Each row of a before or after table is a point. One or more steps were done to the points. Then noise was added and the rows were shuffled. The steps act on columns, c1 being the first. Name the steps. A step turns or swaps two columns, mirrors them in a line or flattens them onto one, adds a multiple of one to another, or multiplies or shifts one. Angles are multiples of 10 degrees, from the lower column toward the higher: turns from -170 to 170, lines from 10 to 170 but not 90. Use the fewest steps. Two steps may share a column if one is a turn and the other turns, adds or multiplies; they go together, in the order done. Otherwise the lowest column goes first.

Before, 13 rows:
[[ 0.18  0.08]
 [ 0.68 -1.02]
 [-0.23  0.30]
 [ 0.24 -0.10]
 [ 1.03  0.51]
 [ 0.29 -0.74]
 [ 0.12 -0.01]
 [ 0.39 -0.21]
 [ 0.01  0.19]
 [-0.09  0.52]
 [ 0.07 -0.10]
 [ 0.52 -0.45]
 [ 0.54  0.50]]
After:
[[ 0.38 -0.74]
 [ 0.50 -0.22]
 [ 0.69 -0.46]
 [-0.30  0.28]
 [ 0.15 -0.03]
 [ 0.10 -0.10]
 [-0.11  0.52]
 [ 0.31 -0.09]
 [ 0.24  0.09]
 [ 0.03  0.23]
 [ 0.89 -1.04]
 [ 1.34  0.52]
 [ 0.70  0.51]]
Steps: multiply c1 by 1.3

Before:
[[-0.11 -0.53  0.12  0.39]
 [-0.38 -0.18  0.18  0.19]
 [ 0.30 -0.19 -0.40  0.91]
 [-0.37  0.58 -0.01  0.28]
 [-0.32  0.18  0.41 -0.55]
 [-0.33  0.30 -0.77  0.24]
 [-0.09  0.47  0.00  0.62]
 [ 0.43 -0.50  1.00  0.23]]
After (8 x 4):
[[-0.33  0.13 -0.43 -0.53]
 [-0.14  0.49  0.28  0.38]
 [ 0.29 -0.09  0.41  0.95]
 [-0.34 -0.48 -0.35  0.27]
 [ 0.42  1.05 -0.45  0.20]
 [-0.11 -0.29 -0.25  0.59]
 [-0.36 -0.69  0.37  0.21]
 [-0.35  0.24 -0.01  0.20]]
Steps: turn c2 and c3 by -140 degrees

Before (14 x 8):
[[ 0.09  0.16 -0.19  0.39 -0.54  0.79 -0.26 -0.11]
 [ 0.12  0.61 -0.85 -0.10 -0.23 -0.07  0.64 -0.62]
 [ 0.52 -0.40 -0.53 -0.24 -0.19  0.32 -0.01 -0.16]
 [ 0.52 -0.59  0.18  0.76  0.10 -0.58 -0.02  0.67]
 [ 0.82  0.47 -0.08  0.57 -0.70  0.70  0.72 -0.34]
 [ 0.39 -0.50 -0.38 -0.36 -0.86 -0.58 -0.44  0.14]
 [ 0.45  0.04  0.17  0.54 -0.23  0.53  0.57  0.14]
 [-0.48 -0.18 -0.36 -0.29 -0.88  0.57  0.08  0.54]
 [-0.47 -0.07 -0.97  0.62  0.22  0.57 -0.55 -0.08]
 [ 0.06 -0.07  0.01 -0.28 -0.12  0.42  0.13  0.39]
 [-0.35 -0.65 -0.53 -0.11 -0.69 -0.22  0.27  0.30]
 [-0.31 -0.28  0.16 -0.21 -0.93  0.27 -0.21 -0.32]
 [ 0.20 -0.14  0.05 -0.20 -0.61 -0.53 -0.52  0.19]
 [ 0.50  0.23 -0.47  0.46 -0.14  0.55  0.68 -0.66]]
After:
[[-0.79  0.64 -0.84 -0.13  0.61 -0.09 -0.36 -0.58]
 [-1.59 -0.21 -0.36 -0.28  0.69  0.60  0.46  0.56]
 [-0.16 -0.51 -0.38 -0.36  0.38 -0.57  0.92  0.11]
 [ 0.31 -0.38 -0.60 -0.26  0.13  0.37  0.14 -0.17]
 [-0.37  0.05  0.14  0.55  0.59  0.53 -0.33  0.13]
 [ 0.33 -0.02 -0.96  0.64 -0.55  0.56  0.25 -0.07]
 [-0.24 -0.07  0.01 -0.27  0.23  0.42  0.01  0.39]
 [-0.69  0.50 -0.08  0.56  1.01  0.70 -0.12 -0.32]
 [ 0.65 -0.57  0.19  0.77 -0.11 -0.57 -0.02  0.68]
 [-1.40 -0.69 -0.51 -0.12  0.69 -0.23  0.20  0.26]
 [-1.17 -0.26  0.13 -0.21  0.56  0.29  0.73 -0.32]
 [-0.30  0.21 -0.45  0.44  0.55  0.57 -0.40 -0.66]
 [-0.02 -0.20  0.06 -0.18  0.15 -0.53  0.77  0.18]
 [-0.27  0.17 -0.21  0.40  0.26  0.82  0.55 -0.05]]
Steps: turn c5 and c7 by -140 degrees; add -1.5 times c5 to c1

Before:
[[ 0.11 -0.33  0.17 -0.43 -0.15  0.65 -0.14  0.59  0.69]
 [ 0.36  0.63  0.01 -0.48 -0.65  0.26 -0.79  0.23 -0.26]
 [ 0.46  0.44 -0.81 -0.61 -0.32 -0.25 -0.03 -0.31  0.43]
 [-0.17 -0.61  0.71 -1.10  0.38 -0.14  0.37 -0.04  0.36]
 [ 0.04  0.65  0.53  0.12  0.21  0.29  0.08 -0.44 -0.18]
 [ 0.13 -0.22 -0.05 -0.41  0.14  0.42 -0.06  0.29 -0.32]
 [ 0.29  0.58 -1.03 -0.27 -0.63  0.07 -0.33  0.87  0.84]
 [-0.25  0.09 -0.12 -0.48 -0.37  0.49  0.00  0.06  0.49]
 [-0.03 -0.08  0.25 -0.03 -0.69  0.33 -0.26  0.04 -0.28]
 [ 0.27  0.05  1.15  0.07 -0.80 -0.47  0.55  0.30 -0.83]
 [-0.02  0.19 -0.29  0.01 -0.06 -0.16 -0.33  0.32  0.19]
 [-0.73  0.01  0.17 -0.76  0.30  0.61 -0.37  0.13 -0.16]
 [-0.06  0.53  0.26 -0.82  0.20  0.27  0.47 -0.49 -0.40]]
After:
[[-0.74 -0.01  0.16 -0.06  0.28 -0.62 -0.46  0.12 -0.19]
 [ 0.34  0.62  0.00 -0.13 -0.66 -0.29 -0.86  0.20 -0.27]
 [ 0.01 -0.10  0.24 -0.03 -0.69 -0.37 -0.24  0.08 -0.28]
 [ 0.27  0.58 -1.05 -0.07 -0.65 -0.06 -0.37  0.84  0.82]
 [ 0.49  0.43 -0.82 -0.05 -0.33  0.24 -0.10 -0.30  0.41]
 [ 0.05  0.66  0.54  0.02  0.23 -0.26  0.10 -0.41 -0.18]
 [-0.05  0.54  0.26  0.07  0.19 -0.27  0.34 -0.48 -0.40]
 [-0.25  0.08 -0.09 -0.01 -0.39 -0.50 -0.07  0.04  0.46]
 [-0.16 -0.61  0.73  0.01  0.36  0.16  0.21 -0.04  0.35]
 [-0.01  0.19 -0.30 -0.04 -0.07  0.17 -0.32  0.30  0.23]
 [ 0.28  0.04  1.15  0.11 -0.79  0.45  0.53  0.30 -0.85]
 [ 0.13 -0.29  0.17 -0.04 -0.13 -0.64 -0.21  0.58  0.68]
 [ 0.13 -0.22 -0.08  0.02  0.13 -0.41 -0.14  0.25 -0.30]]
Steps: flatten c4 and c7 onto the line at 80 degrees; multiply c6 by -1

Before (13 x 12):
[[-0.63 -0.09 -1.17  0.24 -0.36 -0.05 -0.71 -0.21  0.17 -0.13 -0.45  0.12]
 [-0.54  0.49  0.24 -0.13  0.23  0.11 -0.55  0.42 -0.19 -0.28 -0.19 -0.71]
 [-0.63  0.08 -0.22 -0.22 -0.33  0.28 -0.04 -0.37  0.32 -0.05  0.13  0.18]
 [ 0.38  0.76 -0.36  0.33  0.11  0.26 -0.06 -0.40  0.59  0.14  0.24 -0.60]
 [-0.47 -0.69 -0.54 -0.83  0.32  0.80  0.54  0.21 -0.39  0.38  0.46 -0.05]
 [-0.67 -0.11 -0.27 -0.53  0.45 -0.67 -0.01 -0.50 -0.27 -0.80 -0.34 -0.33]
 [ 0.04 -0.44  0.00  0.06  0.11 -0.17  0.82  0.22 -0.08 -0.77 -0.63  0.11]
 [ 0.30 -0.08 -0.05 -0.12  0.41 -0.06  0.00 -0.08  0.80  0.18 -0.15  0.17]
 [ 0.51 -0.04 -0.47  0.50 -0.19  0.37 -0.22 -0.46 -0.14 -0.52  0.71  0.06]
 [-0.01 -0.14 -0.14  0.63  0.42 -0.30  0.37 -0.15  0.16  0.20 -0.39  0.26]
 [ 0.22 -0.07  0.17 -0.69 -0.41  0.56  0.17 -0.28 -0.06  0.83  0.23 -0.42]
 [-0.06  0.36 -0.03 -0.25 -0.05  0.37 -0.02 -0.18 -0.50 -0.55 -0.51  0.23]
 [ 0.04  0.35  0.56  0.52 -0.15  1.14 -0.57 -0.25  0.54  0.49 -0.93 -0.54]]
After (13 x 12):
[[-0.12 -0.31  0.57 -1.17 -0.16  0.51 -0.62 -0.06 -0.55  0.56 -0.90  0.49]
 [-0.46 -0.68 -0.36 -0.29  0.13  0.38 -0.09 -0.01 -0.57 -0.27  0.00  0.61]
 [ 0.60 -0.22 -0.24 -0.31 -0.36 -0.22 -0.03  0.05  0.17 -0.01  0.11  0.32]
 [-0.50  0.16 -0.46 -0.38 -0.22  0.50 -0.24  0.01  0.01 -0.33  0.79 -0.19]
 [ 0.08  0.13 -0.15  0.29  0.46  0.68  0.38  0.03  0.26  0.25 -0.36  0.14]
 [ 0.70  0.01 -0.31  0.71  0.43 -0.51 -0.03  0.01 -0.25  0.65  0.51 -0.23]
 [ 0.06  0.44 -0.03  0.14  0.12  0.04  0.78  0.05  0.07  0.92  0.34 -0.12]
 [ 0.00 -0.34 -0.03 -0.34 -0.05 -0.29 -0.06  0.01  0.24  0.66  0.23 -0.46]
 [ 0.62 -0.09 -1.16  0.06 -0.40  0.23 -0.70 -0.03  0.14  0.40 -0.11  0.12]
 [ 0.47 -0.62  0.21 -0.10  0.18 -0.13 -0.56 -0.02 -0.73  0.32  0.19 -0.17]
 [-0.17  0.05  0.15 -0.52 -0.41 -0.65  0.18 -0.06 -0.41 -0.63 -0.63 -0.04]
 [ 0.56  0.62 -0.56 -0.83  0.29 -0.82  0.62 -0.03 -0.09 -0.64 -0.08 -0.42]
 [-0.33  0.13 -0.12  0.11  0.41 -0.13  0.04 -0.02  0.21  0.08 -0.28  0.76]]
Steps: turn c1 and c2 by 170 degrees; turn c4 and c6 by 90 degrees; multiply c8 by 0; swap c9 and c12; mirror c10 and c11 in the line at 120 degrees
